Each row of a before or after table is a point. One or more steps were done to the points. Then noise was added and the rows were shuffled. The steps act on how far a point lies along the listed directions, d1 being the first. Write out the steps. A step turns or swaps two directions, mirrors them in a line or flattens them onto one, adds a multiple of one to another, or multiplies one. Angles are multiples of 10 degrees, from the lower direction toward the higher: turns from -170 to 170, lines from 10 to 170 but not 90. Use the fewest steps. Two steps may share a direction if one is a turn and the other turns, adds or multiplies; they go together, in the order done. Otherwise the lowest direction goes first.
(in the rows, 128 means zero)

Directions:
(1): [145 186  99]
(2): [158  95  79]
Before, 12 rows:
[[131  91 136]
 [105  97 153]
 [112 107 132]
 [116 100 152]
 [131 128 121]
 [146 140 127]
 [169 232  82]
 [ 77 116 153]
 [110 123 161]
 [142 124 116]
 [118 104 159]
 [120 109 112]]
After (12 x 3):
[[115 150 119]
 [128 171 114]
 [105 142 138]
 [123 160  80]
 [142 151 101]
 [139 163 120]
 [124 124 149]
 [119 125 136]
 [128 165 145]
 [133 166 120]
 [140   9 137]
 [142 113 136]]
Steps: turn d1 and d2 by 150 degrees

Directions:
(1): [ 76 174 144 125 164  79]
(2): [124 148 200 149  77 136]
(3): [140  91 140  79 100  65]
(4): [ 88  74 169 108 163 160]
(5): [ 75  93  97 175  92 111]
Before:
[[ 92 120 167 172  87 133]
 [ 81 114 174 175 130 147]
 [119 133 174 139 114 168]
 [110 139 180 138 148 168]
 [117  60  56 158  51  93]
 [147  99  87 161  38 109]
 [109 128  54 187  84 113]
 [118 149 191 174  79 130]
 [ 79 137 185 119 130 129]
 [ 79 137 159 108  74 104]
 [124 131  69 167  84 123]
 [178 116  16 154  62 121]
 [117 117 104 168  65  48]]
After (13 x 6):
[[142 154 192 129 148 141]
 [ 89 152 172 125 120 121]
 [ 74 174 150 145 102 156]
 [136 166 184 146 122 159]
 [171 180 110 129 165 183]
 [124 179 125 201 148 168]
 [190 133  59 136 131 192]
 [137 159 207 152  94 138]
 [133 125 179 104 116 109]
 [162 164 111 124 141 171]
 [154 157  84 176 153 230]
 [140 128 176 116  99 132]
 [161 151 112 172 112 207]]
Steps: turn d3 and d5 by 120 degrees; multiply d4 by 0.4

Directions:
(1): [182  86 180  89 120 148 157  81 156]
(2): [116 167 136  60 118 126  63  88  98]
Before:
[[142 113  86 195 127 129 154 172 139]
 [ 54 150  34 233 140  81 109 199 105]
 [141 151 115 115 138 124 124 121  95]
 [129 174 107 117 116 134 107 118 125]
 [147  92 121 114 117 134 145 124 112]
 [123 145 135  78 129 142  99  97 121]
 [ 48 126  59 248 156 110 159 233 117]
 [158 142 142 108 108 144 115 102 141]
 [140  92 120 191 138 129 194 153 167]]
After:
[[124 169 115 122 111 131  94 125 124]
 [170  14 170 191 142 157 248 147 187]
 [163  91 107 181 124 138 172 156 153]
 [202  17 170 158 121 131 216  94 196]
 [118 114  93 125 122 121 125 144  98]
 [158 139 128 107 136 126 137 109 103]
 [159 152 130 103 112 146 129  99 140]
 [114 119  94 204 142 116 175 171 152]
 [119 147 128  81 130 141  93 100 119]]
Steps: mirror d1 and d2 in the line at 80 degrees

Directions:
(1): [207  82 135 153 132  98 153 100 108  97  66 162]
(2): [145 189 162  37 137 124 149  99  76 119 124 139]
Before (10 x 12):
[[156 142 134  91 153 122 152 124 120 102  91 147]
 [ 98 109 123 165 101 111 115 137 160 139 130 114]
 [145  65 108 174 116 105 120 132 145 135 102 134]
 [125 249 155  37 124 128 130 126  94 135 170 129]
 [101 209 156  26 130 151 138 118  84 143 150 113]
 [128 138 124 119 138 140 123 124 115 134 147 136]
 [ 65 227 155  20 113 139 139 131  95 138 178 102]
 [118  91 115 170 128 129 120 149 137 105 129 135]
 [172 129 128 117 138 131 139 119 111 125 118 142]
 [ 89 221 131  57 153 143 119 126 116 146 160 103]]
After:
[[ 84 219 129  63 150 145 115 130 121 149 164  99]
 [129 118 108 153 130 146 117 146 146 142 146 124]
 [ 90 124 104 144 144 144 121 163 172 129 134 118]
 [152 103 131 140 134 116 136 130 107  91 107 150]
 [ 69 233 126  82 116 146 102 159 138 158 207 103]
 [152 120 150 122 109  93 143 103 116 117  94 141]
 [ 46 223 144  36 109 147 129 142 110 146 189  93]
 [164  72 116 156 119  97 131 118 128 127  89 144]
 [ 52 198 132  67 123 169 114 148 125 163 184  91]
 [126 137 122 124 137 139 122 125 114 136 149 135]]
Steps: mirror d1 and d2 in the line at 140 degrees

Directions:
(1): [116 153  55 135  96 155 148  29 121 116 130 137 154 167 110 144 182  80]
(2): [172  45 153 180  95  97 110 101 197 126  93 164 122 156 168 159 151 134]
(3): [213 137  93 155 156 110 142 131  90 109 157 153 101 100 194  74 122  67]
(4): [133 170 150 108 148  22  68 107 128  75 158  90 165 158 140 143 144 129]
(5): [171 155 130  80 104 133 117 129  49 156  52 128 109 156 176 152 165 180]
Before (13 x 18):
[[ 81 151 131  90 146 148 116 156  98 148 107 104 123 132  86 153 105 183]
 [111 156 131 116 110  80 106  77 140  86 138 114 165 143 108 144 138 124]
 [ 69  84 177 124 111 115  94 117 197 128  95 100 152 149  64 158 135 156]
 [ 55 107 162 118  83 134 112  98 152 159  92 113 158 169  63 185 167 163]
 [ 83 147 115 113 112 139 126 132 138 131 125 116 146 147  84 131 141 154]
 [ 54  94 183 111 114  87  83 144 181 111 128  93 168 164  86 154 110 160]
 [ 78 175 122  76  88 152 105 124  95 121 108  93 167 160  88 162 145 180]
 [ 44 141 141  90 104 157 122 134 124 125 112  83 143 147  87 179 142 168]
 [133  42 201 194 144  77  98 133 249 115 165 132 148 141 129 146 103 135]
 [109 147  95 122 120 144 153  78 152  89 154 132 129 146 121 109 146  73]
 [101 187  62 110 134 123 148  92  83 105 140  96 144 139 110 115 163  75]
 [ 88 139 140 102 106 122 133 103 136 118 103 100 154 131  77 145 142 131]
 [145 131  85 132 106 146 119  80 112 119 102 132 129 144 141 133 176 112]]
After:
[[ 87 132 137 105 141 141 112 149 118 146 103 115 120 139  94 158 108 179]
 [ 85 155 126  94  83 146 102 118 117 118 107 102 166 163  95 168 145 177]
 [ 52 129 145 101  99 151 119 131 139 125 106  89 141 150  90 185 143 167]
 [120  86 190 160 154  96 107 150 197 121 166 113 148 135 123 136  97 144]
 [ 88 139 118 118 109 137 125 129 143 131 122 120 145 149  87 136 146 155]
 [116 161  67 125 125 112 145  85 103 103 128 108 142 150 122 124 171  76]
 [ 54 105 180 102 115  88  85 147 168 115 125  88 168 161  87 150 110 164]
 [ 90 135 141 102 106 120 132 102 142 119 100 104 152 134  80 145 144 133]
 [ 65 100 172 110 115 123  98 123 179 132  97  94 151 147  61 155 133 158]
 [111 156 132 115 108  82 107  78 135  84 135 114 165 144 109 148 140 125]
 [ 47 115 158 111  89 139 116 102 150 158  97 108 163 163  57 179 164 160]
 [138 134  82 132 107 148 122  83 113 115 110 127 129 142 135 127 172 105]
 [114 147  95 119 116 144 151  74 150  91 140 134 127 150 126 112 153  81]]
Steps: multiply d2 by 0.4; multiply d5 by 0.7

Directions:
(1): [135 145 148 146 110 107 168 190 101  79 116 143  71 116  90 114 231  81
 123  56 140  94 130 121]
(2): [105 101 190 165 198 117 167  82 122 213 128 175 111 111 117  84 154 114
  83 147  73 105 118 161]
(3): [236  90 124 122 123 163 152 119 128 157 124  93 159 159  91 143 180 114
  83 160 174 167  56 138]
(4): [140  73 111 157 121  66 145  61 155  79 216 131 126 109 121 194 136 122
 136 126 152  90 144 193]
(5): [127 125  91  97 101 211 114 125  57 168 179 159 190 110 161 144 164 116
 159  76  88  95 121 165]
(6): [187 131 107 167 185 113 155 171 133 105 126 184 165 149 103 175 110  84
 195 151  49 159 143  99]
Before (14 x 24):
[[101 151 105  88  94 104  66 147 189  90  93  67 106 151 161 128  53 179
  126 152 169 156 143  72]
 [103 130 148 196 218  22 152 132 169  93  95 183  79 113 105 125  97 116
  165 175  40 131 157 132]
 [139 130 124 162 193  77 152 157 132  87 135 138 120 145 107 147 118  90
  167 166 100 132 162 111]
 [ 85 128 132 155 166  78 119  94 117 168 177 168 173  75 151  89  88 116
  135 109  96  88 163 162]
 [142 165  91 112  94 164 108 215  84  88 116 130 160 145 118 186  90 140
  202 119 112 134 146  57]
 [177  63  68 133 139 156 160  51  95 159 222 111 224 163 146 194 106 137
  136 167  96 124  89 181]
 [ 56 123  85  97  57 144 107  71 129 110 200 125 143  71 206 164 114 125
  155  92 131  60 168 173]
 [131  71 122 135 142 107 157  30 186 148 185 108  92  94 118 120 136 152
   82 139 187 117 115 207]
 [ 84 117 156 123  88 151 133 124 113 165 121 130  52  99 111  99 199 126
   88  99 122  88 114 126]
 [153 139 106 115 128 145 125  93 129 149 111 116 158 136 141 126  79 168
  139 190 147 161  84  78]
 [ 30 149 165 138 132  71  99  88 121 140 120 132  64  80 145  31 112 180
  106 110 129  65 174 140]
 [171 178 151 161 131 131 100 147 160  96  85  94 141 139 113 118  77 104
  156 186 115 164 144  47]
 [194  89 101 130  98  90 169  76 204  70 109  69 157 159 121 164  83 144
   98 165 203 167 106 135]
 [220  84  60 146 136 110 129 111 138 107 183 180 182 146  77 161 163  82
  172 113 145 127 116 171]]
After (14 x 24):
[[ 98 109 152 120  93 161 138 120 113 175 121 123  56 103 113 100 202 125
   83 104 129  97 100 124]
 [119  75 124 134 145 100 152  26 189 153 187 112  90  90 125 116 123 161
   87 144 182 121 122 206]
 [149  66  61 134 142 151 153  43 103 161 224 118 224 156 158 193  78 144
  147 169  83 119 113 184]
 [173  97  97 129 101  90 161  68 214  73 108  70 162 153 130 167  57 150
  103 177 193 168 117 130]
 [218  81  58 143 137 114 121  97 141 113 187 182 194 150  84 164 142  86
  173 122 139 130 116 173]
 [110 129 152 197 217  24 155 139 167  78  90 184  68 112  96 123 121 105
  159 163  45 127 159 125]
 [ 81 129 133 159 162  75 120 100 114 154 178 168 165  74 143  83  99 106
  134  94  95  81 170 161]
 [140 128 119 163 194  75 151 162 130  81 135 136 118 141 101 149 122  91
  166 162 101 125 157 110]
 [ 87 157 104  90  91 101  64 153 184  80  94  74  97 149 160 127  58 177
  129 142 160 148 153  74]
 [ 39 155 170 139 127  73 107 100 113 134 113 132  54  82 132  31 141 169
  102  94 136  59 172 137]
 [153 180 154 163 134 131  93 147 160  94  85  97 139 137 117 116  79 103
  157 185 116 161 146  42]
 [ 50 125  88 101  55 134 115  86 124 104 200 126 132  61 205 160 134 120
  158  78 130  54 172 175]
 [133 145 109 119 122 142 118  88 127 142 110 122 156 132 156 122  65 170
  143 190 136 153  95  76]
 [145 164  89 111  96 166 112 226  79  84 114 129 158 147 114 181  93 139
  202 113 110 129 148  58]]
Steps: turn d1 and d3 by 20 degrees

Directions:
(1): [141 126 152 203 115 187 209  69 149 181 131 136 129 116 115 115 141 114
 133  96 191 150 208 159 140 137 175 122  91 112  99  95 136 128 115  40
  75 138 114 116 113 212 139  97  55 152 157 162]
(2): [151  87 127 132  77 155  60 129  97 129 207 140 117 167 129 153 165 176
  49 219  88 137 165 164 122 145 167  96 102  76  98  32 139 103 154 142
  84 149  85 147 179 123 117 112 158  95 147 112]
(3): [166 153 122 110 131 211  49 108 104 170  66 122 114 146 120 120 154 181
 164 140 101 168 121 227 135  80 142 169 118  93 195 171 129 157 105 131
 181  86 161 125 181 156 119 179 101 141 191 153]
(4): [130 154 190 127 197 104  91 118  42 101 121 188 135  85  73 168  89 148
 126 180  81 129 154 108 142 116 119  38 175  99 134 174 167 148  92  74
 123 116 115 122  59 161  70  89 116 106 139 160]
Before (13 x 48):
[[119 149 105 118 143 160 113 157 137 112  87 109 114 138 124 133 141 147
  159 110  99 130  88 147 145 110  91 163 136 137 174 171 131 124 118 154
  183 107 151 136 157  83 128 177 147 139 135 133]
 [153 122 106 147  85 202 135  94 149 183  71 102 123 152 126 113 160 156
  171  68 155 156 150 195 114  98 146 185  97 100 156 146  98 154 124 119
  128 118 166 118 176 153 154 170  97 136 147 134]
 [184 153 109 101 108 178  53 127 101 163  82 132 119 145 136 129 153 158
  161 124  86 146  87 190 153  60 142 168 117 127 155 165 144 155 111 143
  171  88 149 132 196 122 129 167  94 165 182 139]
 [157 161 117 118 147 161 103 139 113 151  54 132 130 104 105 117 132 127
  182  98 139 169 127 159 128 108 112 161 133 114 184 192 119 153  95 119
  187 102 166 114 124 146 128 138  90 169 152 148]
 [ 77 123 117 127 140  75 174 153 140  85  99 105 152  98 158 118  94  83
  129 104 138  98  87  65 108 139  94 140 152 171 123 148 101 121 119 147
  152 146 129 128  91  90 115 126 144 117 102 105]
 [135  97 209 132 146  94 139 135  91  88 200 191 123 111  87 176  83 102
   80 206 109 127 174  44 141 133 147  22 173 109  71  84 138 142 127  92
   76 148  95 124  53 127  97  57 130 107  98 125]
 [142 163 124 124 162 180 146 102 129 156  41 118 118 102 107 113 101 160
  155 106 152 130 128 168 145  97 137 166 151 114 181 178 137 157 117 114
  158 101 170 120 110 163 140 154  92 147 162 150]
 [105 118 155 129 154  75 104 125 101  91 128 167 144  99 115 174  95 134
  100 178 107 135 155  97 131 136 122  77 150 120 126 137 155 120 100 105
  106 133 120 144  90 101  98  79 143 123 117 131]
 [103 112 165 139 166  81 129 126  94  86 181 169 128  89  86 177  97 127
   96 184 101 103 169  64 131 160 140  47 153 122  87 104 149 136 118  88
   76 138  94 140  72 122 105  96 150 104  99 126]
 [118 135 164 133 139  47 138 137 108  86 144 157 150 113 128 152  93  87
  119 146 129 103 122  76 106 121  90  50 169 146  92 141 119 143 153 135
  118 145 111 125  63 110 129  89 137 100  68 105]
 [146 157 117 123 117 179  57 112  94 149 115 129 105 149 123 122 153 190
  111 144 110 150 140 209 123  99 129 170 114  94 153 146 133 132 135 115
  150  92 141 143 186 141 114 177  80 129 177 156]
 [ 98 155 172 130 195  55 173 154  78  69 124 168 151  76  90 159  93  88
  138 131 117  99 130  45 143 155 118  56 182 143 107 170 163 128 136  59
  106 125 123 105  24 129  96  63 139 104 101 150]
 [168 162 119  98 163 181  76 119  92 154  53 131 112 147  96 107 133 168
  192 110 138 137  99 217 140  73 145 183 129  86 214 224 130 172 104 143
  189  85 180 130 158 138 127 170 110 138 178 147]]
After (13 x 48):
[[100 129 160 142 165  77 135 116 113  99 108 165 146  87 111 166  87 119
  120 148 128 134 157  92 135 133 120  83 149 130 131 157 154 125  92  87
  109 129 128 136  75 116 102  77 123 137 116 142]
 [136 135 124 174 121 213 157 111 144 150 110 117 111 137 115 130 159 148
  141 109 135 150 159 183 152 121 140 151 100 111 143 119 139 118 118  92
  131 121 128 131 158 146 131 151  99 148 161 154]
 [160 128 121 116 119 195  75 111  99 148 111 127 108 137 110 137 131 203
   84 189 109 135 150 196 137 112 164 141 132  69 158  97 145 135 143 137
  127 117 135 138 158 148 129 145 128 115 175 131]
 [ 91 131 161 126 192  60 151 133 106  78 145 163 134  73  88 167  79 108
  133 147 111  96 139  44 133 151 116  64 170 149 105 153 142 147 109  93
  105 127 116 130  49 114 108 108 148 113  84 128]
 [186 139 126 130 130 217  68  97  83 174  97 142 106 163  91 117 159 188
  152 150 141 152 149 248 141  87 185 164  99  50 188 160 141 158 113 117
  145 101 151 138 182 167 124 150 100 130 200 152]
 [188 156 115 123 106 193  78 110 108 175  81 132 120 140 132 124 156 152
  166 112 107 151 107 198 155  63 154 167 107 125 151 161 146 156 107 118
  160  90 147 127 189 145 132 161  74 173 188 148]
 [101  96 136 186 100 136 194 109 136 125 150 117 146 115 148 124 127 100
   84 136 162 121 168 108 112 156 154 117 109 128  83  67 115 107 124  92
   86 168  94 130 112 150 116  93 107 115 137 121]
 [116 122 201 103 183  55 151 154 102  67 149 180 131  90  93 165  55  78
  126 161 110 115 122  10 141 120 103  45 204 146  99 154 131 156 116 114
  123 131 127 117  28  98  99  76 139 120  74 121]
 [115 129 177 150 162  83 151 143  66  81 172 177 146  97  87 171 120 114
   90 180 107 110 172  74 144 167 154  36 160 108  83 105 173 113 151  48
   67 138  94 115  51 142  90  47 142  89 120 150]
 [127 133 175 167 129  74 169 110 117 111 151 160 151 110 123 149 101  82
  116 137 155 111 162  93 110 126 113  45 151 136  76 121 123 142 150  94
   91 151 100 122  61 147 132  73 108 109  80 117]
 [157 106  93 108  68 178  61 127 125 153 103 100 118 174 133 133 167 183
  139 123 103 147 120 190 104 101 134 176 108  89 162 125  98 145 143 173
  138 121 155 131 206 104 145 182 151 109 139 107]
 [136 172 112 107 140 159  69 121 102 139  84 123 110 139 124 113 136 174
  142 117 114 142 111 188 123  92 105 182 130 116 169 187 127 142 128 123
  176  83 160 138 170 127 117 188  81 136 163 157]
 [177 127 121 132 102 192  61 132  90 160 120 144 124 134 103 135 164 166
  118 167 115 180 169 195 124 122 151 134 107  69 154 111 130 131 114 116
  142 122 130 130 164 155 122 120 104 146 171 140]]
Steps: turn d1 and d2 by 150 degrees
